Every row gives one point. Each copy is the shape, with its points in the same order, stretched, turned, moved and blurred by noise. Say if it was mirrored as well.

Shape (7 x 2):
46,-34
-34,11
-16,43
-14,33
14,-26
-32,12
-11,11
Copy 1 (7 x 2):
68,1
-48,-25
-57,10
-47,3
29,-16
-47,-22
-26,-10
Copy 1 is: only turned
Copy 2 (7 x 2):
44,-46
-26,14
-5,35
-8,25
20,-33
-25,10
-4,6
Copy 2 is: only turned
Copy 3 (7 x 2):
-17,-74
28,26
-16,52
-8,35
11,-43
29,29
7,13
Copy 3 is: mirrored
Copy 4 (7 x 2):
-53,1
43,-25
50,26
39,13
-21,-16
44,-17
30,-1
Copy 4 is: mirrored

Shape (9 x 3):
64,-26,43
-2,-7,-13
56,4,10
36,32,14
9,17,0
-39,-11,-20
-28,-14,-13
42,34,57
50,-3,20
Copy 1 (9 x 3):
64,41,36
-10,11,-5
35,45,4
33,37,-34
12,16,-33
-27,-22,-18
-19,-10,-11
76,28,-39
43,39,9
Copy 1 is: mirrored
Copy 2 (9 x 3):
-24,51,22
-11,-18,3
-12,31,-2
-30,18,-23
-26,-4,-13
-16,-43,12
-16,-33,15
-49,33,-15
-12,37,4
Copy 2 is: only turned
Copy 3 (9 x 3):
20,68,5
4,-8,-7
-7,39,-4
-21,25,15
-12,5,6
10,-36,-2
12,-24,-1
-10,55,39
-2,45,-1
Copy 3 is: only turned
Copy 4 (9 x 3):
50,90,-17
-14,-16,-29
46,37,-33
53,-7,-12
18,-19,-14
-46,-45,-17
-41,-27,-20
79,23,22
47,43,-25
Copy 4 is: mirrored

Shape (7 x 4):
9,-1,-18,46
-33,-8,-41,-2
-23,-20,11,-63
-24,5,7,36
4,39,25,3
24,24,49,12
56,-17,15,-50
Copy 1 (7 x 4):
4,30,22,30
11,-37,5,26
-9,-40,-47,-43
3,25,-26,37
36,38,-43,-8
0,69,-38,-25
-6,23,7,-87
Copy 1 is: only turned
Copy 2 (7 x 4):
19,-17,-39,18
10,-40,6,-20
-33,-7,48,-28
39,-4,-16,2
9,17,-21,-13
9,45,-24,14
-61,21,1,15
Copy 2 is: mirrored
Copy 3 (7 x 4):
22,34,-8,-7
34,-40,-27,-5
-21,-75,36,23
-4,17,-27,22
-48,9,-2,9
-60,32,18,21
-36,-21,87,-10
Copy 3 is: only turned
Copy 4 (7 x 4):
11,-4,9,42
24,34,-30,23
22,50,-7,-49
-28,16,-8,33
-30,-16,-11,-11
-31,-21,17,-16
54,-7,51,-64
Copy 4 is: mirrored

Shape (10 x 6):
32,-18,36,-12,20,-20
-22,-24,-8,-24,0,33
4,10,-23,-26,37,23
-7,18,-32,-9,-21,-25
12,-10,43,25,21,51
48,9,12,-23,4,37
-22,-51,-23,20,-2,46
33,14,38,35,-8,-21
20,14,34,-12,-1,-27
-20,6,29,8,50,12
Copy 1 (10 x 6):
12,-18,-43,-31,30,45
-29,13,-22,-22,32,-42
-47,40,-25,-21,31,20
30,3,13,29,4,6
-78,-15,-55,-53,0,-7
-12,37,-88,-38,10,33
-74,11,-37,1,44,-82
3,-40,-24,-22,-30,42
31,-18,-18,-25,-10,46
-61,-12,6,-44,15,8
Copy 1 is: only turned
Copy 2 (10 x 6):
52,-14,1,37,16,-10
19,23,33,-52,-14,-5
13,21,19,-36,46,23
-31,-10,-23,-26,-22,26
37,59,40,20,19,-21
51,20,13,4,31,50
27,67,8,-65,-14,-35
1,7,-11,66,-4,3
16,-28,0,45,6,13
3,20,53,12,38,-39
Copy 2 is: mirrored

Shape (11 x 8):
27,1,-11,6,34,18,-39,10
-16,8,-47,14,-8,51,-53,22
2,18,-6,15,31,56,-16,22
-8,9,7,-39,-41,22,-12,14
14,-43,47,30,-1,-19,10,15
-52,55,-8,24,-9,1,13,-59
-56,34,-13,38,42,-18,-2,-22
-9,17,-14,0,16,35,-13,42
-15,21,0,30,12,7,39,-27
24,23,25,51,18,-2,-17,25
-31,40,-38,42,19,-31,28,-29
Copy 1 (11 x 8):
13,-35,-9,-1,32,16,-6,24
59,-71,-13,21,-5,34,29,-3
52,-47,22,12,19,56,-12,15
50,3,13,8,7,-23,0,-1
-33,43,-8,49,33,21,-36,-1
-25,-16,51,-33,-80,42,-24,-15
-42,-13,43,-37,-48,91,-1,-10
58,-24,12,-7,21,53,14,-3
-17,-11,33,-5,-18,59,-35,-27
12,9,-14,-7,3,53,-41,32
-47,-14,1,-53,-54,79,-1,-46
Copy 1 is: only turned
Copy 2 (11 x 8):
11,4,-1,25,-27,11,24,38
67,11,-22,6,-17,43,-18,-2
42,-18,5,31,-2,19,-9,14
42,31,29,-19,1,-10,-12,-25
-53,-20,3,4,-52,-45,24,-24
-50,-12,-2,-29,36,48,-80,-4
-70,-28,-22,-29,-3,33,-67,34
48,-6,1,-5,-9,7,-4,15
-34,-24,-2,-7,30,-1,-24,6
-33,-39,12,2,-52,31,21,11
-56,-21,-28,-48,27,29,-27,35
Copy 2 is: only turned

Shape (13 x 9):
-6,34,28,-16,-48,-3,-31,-31,11
-45,-10,25,-10,36,-12,24,71,-21
-34,20,-12,32,46,21,32,57,22
40,7,8,2,-32,-28,-3,-24,27
12,9,-28,-12,15,40,34,75,-18
1,10,-21,13,46,-5,18,31,-21
-21,1,-9,-13,22,42,2,13,-3
-15,22,2,-56,-18,-6,16,-66,43
-25,21,-43,-8,-48,54,22,-44,29
-28,7,-38,3,8,-22,-9,7,-25
-35,-34,-21,-5,-32,1,-15,10,13
-33,0,-55,-16,8,26,-29,59,17
-26,-26,3,-9,38,13,-12,8,-7
Copy 1 (13 x 9):
37,29,-5,18,-24,3,12,-17,82
-22,-29,31,-14,-3,55,-39,59,-16
-27,-42,-2,35,0,34,6,60,-82
52,26,19,11,-45,-42,13,-16,23
15,-21,11,29,19,15,-49,72,-75
-19,-23,22,20,2,-10,-9,31,-55
5,-20,6,26,33,29,-3,29,-30
51,-14,-15,-11,2,-37,53,14,62
62,-34,-67,52,18,-8,26,8,-19
7,-43,14,36,5,-15,-3,1,-7
57,-39,17,36,6,21,-13,-8,1
33,-59,40,72,38,19,-9,36,-34
-2,-23,38,11,24,31,-1,10,-19
Copy 1 is: only turned
Copy 2 (13 x 9):
51,-15,-3,0,13,16,7,-16,-31
-44,23,-12,9,-1,-44,-43,-41,-21
-66,-11,10,43,24,-8,-42,-28,-33
46,-6,21,-13,23,47,-20,-7,-10
-62,6,1,-2,56,-39,-54,9,-30
-31,31,14,31,17,-3,-36,-10,-3
-43,-2,-16,-1,35,6,-4,-8,-24
59,-15,9,-11,49,32,32,-61,-17
10,-40,40,-13,50,9,52,-22,-33
10,21,20,18,2,-18,-3,-10,16
17,-12,9,-36,-2,-9,8,-30,11
-31,-38,-27,-14,22,-16,-21,1,16
-37,14,-22,-11,10,13,1,-26,-2
Copy 2 is: mirrored
Copy 3 (13 x 9):
8,54,-62,40,-33,-27,4,25,-26
1,-46,43,-28,12,56,26,10,95
6,-93,50,-22,29,51,2,19,57
-22,27,-59,15,-9,-39,-36,-6,-10
31,-94,4,9,39,43,0,-26,75
19,-56,24,-35,16,32,-4,-15,42
22,-22,20,21,-2,42,12,-6,20
-36,33,-65,37,-74,12,-20,12,-21
3,-15,-45,53,-23,-2,24,-5,-65
11,-25,14,-30,-18,-16,24,-13,10
-26,2,24,20,-16,-33,33,-12,6
10,-75,57,23,-11,-12,11,-11,51
-1,1,48,2,-11,33,10,-7,30
Copy 3 is: only turned

Shape (12 x 9):
-9,23,0,51,25,27,-18,-11,-12
-56,-4,-56,-43,-23,-21,-4,12,9
22,-36,28,22,-2,-7,39,-15,10
-17,35,-17,-2,34,44,-9,32,-25
-29,-31,-39,-30,-11,28,-56,-26,-8
-63,-18,-22,-17,1,-47,-29,8,-28
6,-29,35,-17,-13,-17,5,23,17
24,-13,21,7,9,-29,8,5,32
48,15,11,17,-3,-29,9,5,-10
11,1,17,-11,31,-7,27,-7,-19
-64,-6,-22,-7,-52,16,-49,-28,-33
2,1,32,-18,-5,-17,2,-28,27
Copy 1 (12 x 9):
11,-52,20,10,-25,0,35,27,-8
-8,61,-54,6,19,-21,30,29,26
-27,-45,1,-34,-36,-23,-15,-7,-22
4,-11,26,1,15,25,17,40,3
-12,40,18,22,-8,-51,25,21,47
42,34,-30,-6,16,-30,37,7,46
-22,-25,-11,-16,25,-27,-29,-13,-18
-26,-52,-17,-11,-9,-7,-24,-10,4
-1,-27,3,4,-21,18,-16,-21,-28
-16,-27,1,-42,-4,6,2,-4,9
11,60,-5,16,5,-44,80,19,2
-60,-28,-14,-5,11,-19,13,-30,6
Copy 1 is: mirrored
Copy 2 (12 x 9):
-14,7,25,14,25,19,36,17,23
25,-35,-40,-14,-95,-19,34,-12,18
-31,34,4,11,23,-18,-25,-46,-5
8,-62,-28,5,16,0,35,28,18
28,-14,14,-41,-51,21,-9,43,58
56,-14,8,11,-69,-37,33,25,0
15,-8,7,-20,3,-46,-26,-61,-9
6,15,-5,-4,6,-11,-14,-68,-19
0,-7,11,44,13,10,-12,-39,-24
-19,-20,-22,18,19,-12,-7,10,-37
13,-10,69,-14,-70,-11,31,52,48
-17,7,11,-28,-7,-19,-12,-27,-33
Copy 2 is: only turned

Shape (17 x 11):
-4,-59,27,-46,-16,-25,2,-30,2,10,6
22,8,-22,12,0,21,-13,27,-15,1,-31
31,-43,-6,-24,-48,-10,7,0,38,5,36
47,33,-8,-11,-17,-38,12,-9,14,-53,-18
82,17,21,39,-9,39,5,-22,-22,3,6
16,-3,-8,60,0,50,12,-25,22,-5,-58
26,5,-14,18,20,11,-3,6,-9,32,-24
-12,-18,45,22,-17,12,18,17,6,-3,-10
-27,-43,-10,-39,23,-12,10,0,19,11,26
-17,-15,-1,31,6,95,-16,13,22,26,-1
-4,18,18,-43,-19,-26,6,21,2,-42,26
-26,43,-22,0,-21,22,31,9,22,36,1
6,1,39,52,18,-1,-13,-15,22,26,-14
-13,-17,38,14,39,8,24,27,23,10,-4
-21,-30,-23,30,19,13,25,13,-6,-5,-32
7,18,16,57,-22,3,-10,-12,-9,12,17
52,2,-58,-24,-18,32,6,-5,-19,-33,17
Copy 1 (17 x 11):
23,11,-37,-13,24,17,55,-26,22,-8,35
1,-3,-4,20,34,-25,-34,-7,8,6,-21
-16,41,11,-35,-5,-58,51,-40,21,-1,22
37,56,-3,28,6,-26,-3,-13,24,-35,-48
-39,-20,17,44,-2,-60,20,-36,18,-22,-46
2,-31,-47,19,28,-56,8,38,-31,-22,-57
10,-22,-6,14,41,-12,5,-15,13,11,-28
31,-23,-12,0,-22,-17,2,0,-3,-17,19
46,19,-14,-19,24,15,51,0,4,35,52
-39,-39,-25,-6,-12,-43,10,30,-30,41,10
29,55,9,11,-26,15,-10,-1,26,-4,24
-2,-25,22,-22,12,19,21,53,15,20,5
24,-25,-29,-5,-17,-8,37,-28,-7,7,-49
69,-29,-22,7,-20,-17,26,-5,14,21,22
56,-18,-5,5,57,-9,-12,32,-32,-4,11
-15,-5,27,-10,-16,5,11,-8,-25,-7,-36
-34,49,28,34,46,-46,-13,11,3,-2,-2
Copy 1 is: mirrored
Copy 2 (17 x 11):
12,63,-56,43,-6,15,14,-26,44,-14,-9
12,1,60,10,0,-19,-10,7,14,10,5
-42,32,-44,4,-63,10,1,-3,41,-27,6
23,-5,8,-9,-48,-58,14,47,-11,-21,-50
-19,-18,30,9,-75,-16,83,-23,-29,33,-5
-66,-11,50,43,32,-29,37,19,-40,5,-4
14,6,34,29,-23,13,-10,-1,-19,5,6
0,6,-28,24,9,-25,24,24,30,45,49
9,47,-62,5,20,26,-58,-17,18,-2,10
-68,8,20,-1,43,29,4,-13,12,59,30
54,19,-48,-52,-15,-30,-5,27,52,12,-1
-14,-38,-6,-12,13,47,11,40,19,-18,26
-5,40,-3,22,-9,4,26,34,-33,39,31
13,11,-52,27,8,1,-36,24,2,63,38
-7,-11,6,37,42,-40,-46,-5,-9,-8,33
-13,5,11,-30,-28,-14,49,21,-16,3,52
-21,-24,34,-29,-37,-29,1,-47,4,-29,-44
Copy 2 is: mirrored

Shape (17 x 12):
-12,-42,-3,-4,-8,26,-6,12,-34,5,-3,-18
-4,28,-17,4,39,-16,6,20,19,-14,-14,-6
19,19,-12,21,52,20,-29,-38,6,-28,11,12
14,29,-21,13,-4,-37,13,24,-15,-4,12,25
-28,-5,1,15,-20,-15,15,5,-40,18,17,-44
29,-4,-3,23,13,31,-1,-3,37,-33,-26,6
-36,-18,21,20,-15,-8,8,4,-17,4,7,-16
-15,-33,26,-23,15,9,4,-29,-35,13,-27,-15
-3,33,-22,6,17,-9,10,56,-6,-12,19,2
-32,21,-44,13,-13,-18,44,21,-16,7,25,-28
34,-4,-27,38,24,5,-22,-26,15,-35,-36,1
9,-13,36,14,14,26,-7,8,-36,21,-37,-57
-12,1,13,-19,-27,22,-16,-6,-21,30,-20,-40
-12,-6,18,-27,-26,0,33,5,-52,-25,10,-30
-16,-20,48,-14,-24,21,24,-17,-39,17,9,-24
11,29,-27,23,24,17,29,21,-8,0,-16,18
8,-17,-4,-16,-14,-22,45,17,-17,16,43,-23
Copy 1 (17 x 12):
-15,13,12,-11,-17,-11,6,-18,29,-5,12,17
30,-16,11,-30,51,17,-22,1,-20,-26,-13,-25
36,-22,7,-18,54,-29,27,-12,-15,2,27,11
5,-11,-6,8,43,13,-1,4,-30,4,-38,-19
-55,-5,-22,-11,-7,26,10,20,36,-11,-3,-13
60,-25,0,-27,21,-49,-15,6,-37,-23,33,1
-39,4,-27,-12,1,10,4,10,22,-37,6,-3
-17,38,13,2,6,-13,16,-1,40,-36,33,-6
15,-20,8,-35,21,23,-10,-6,-27,-5,-40,-1
-8,-35,-24,-33,-11,46,14,19,-4,3,-22,-36
34,-24,-15,-6,51,-46,-10,-12,-39,-16,30,-20
-45,-3,19,-45,-5,-41,-26,19,44,-51,17,-2
-65,12,10,-18,-13,0,-6,10,7,-21,37,9
-15,25,-18,-27,-10,4,14,33,45,21,8,-16
-41,21,-2,-12,-25,-10,26,41,41,-19,30,21
36,-37,22,-35,9,-14,7,-2,-38,-32,-30,-23
0,-1,-6,15,-2,23,0,47,24,18,-2,12
Copy 1 is: only turned
Copy 2 (17 x 12):
15,16,-9,4,-25,36,11,-25,9,-26,-40,10
-3,-15,-8,4,-4,-2,20,17,-19,17,26,1
-49,-34,-15,-28,9,29,5,36,29,-16,18,-2
-13,-4,0,25,18,-13,-19,16,-15,25,-19,-3
4,11,20,43,-22,14,-19,-32,18,-17,-13,4
9,14,-38,-32,-7,20,-2,26,-9,3,13,-25
14,17,33,13,-27,18,-20,-12,3,-10,-12,3
-24,22,10,-18,-28,11,33,-41,7,-38,-19,1
15,-28,-8,25,13,15,-6,13,-26,20,-3,18
33,6,13,55,18,-3,-14,-17,17,17,5,2
-26,6,-38,-12,-15,4,15,43,15,-8,1,-34
-26,16,-25,13,-49,38,15,-29,-15,-61,-5,1
-7,21,-16,-2,-27,4,-13,-52,10,-41,-4,31
15,-9,11,3,-6,-4,-11,-57,3,-19,-34,-16
-3,22,20,-10,-15,26,-20,-57,7,-37,-19,1
-5,9,-25,14,34,15,11,19,-15,-11,3,-3
18,11,4,34,3,13,-16,-39,3,38,-15,-14
Copy 2 is: only turned
Copy 3 (17 x 12):
1,-2,-1,4,7,33,-21,-42,-45,-5,21,39
4,-41,-5,-39,6,-31,27,-3,24,17,6,17
-25,8,-29,-48,-2,-11,29,4,20,18,43,-50
44,5,-30,1,-29,-4,17,17,18,33,17,11
-4,16,-10,21,-12,-4,-3,-38,-62,-4,-11,27
-19,-16,19,-28,-1,-19,5,33,25,-14,41,-2
-8,14,-14,24,4,-17,-29,-27,-39,-6,2,35
-1,-35,-28,29,38,-2,-22,-51,-44,-23,-10,-11
40,19,0,-35,-11,-7,23,-11,18,33,9,48
-12,23,-4,18,-32,2,29,-20,-8,5,-11,53
-28,-53,-11,-40,-21,-1,26,28,2,2,57,-20
4,-28,9,-20,28,-8,7,-32,-95,-33,2,10
-19,1,-18,-17,28,13,-24,-18,-52,-3,-33,13
50,21,7,20,-16,-6,-20,-45,-20,-37,-22,27
10,36,-6,51,25,-12,-35,-37,-51,-35,-21,-3
18,-3,-22,-12,0,0,48,21,6,-2,33,29
17,19,29,55,-19,8,5,-44,-11,11,-13,7
Copy 3 is: only turned
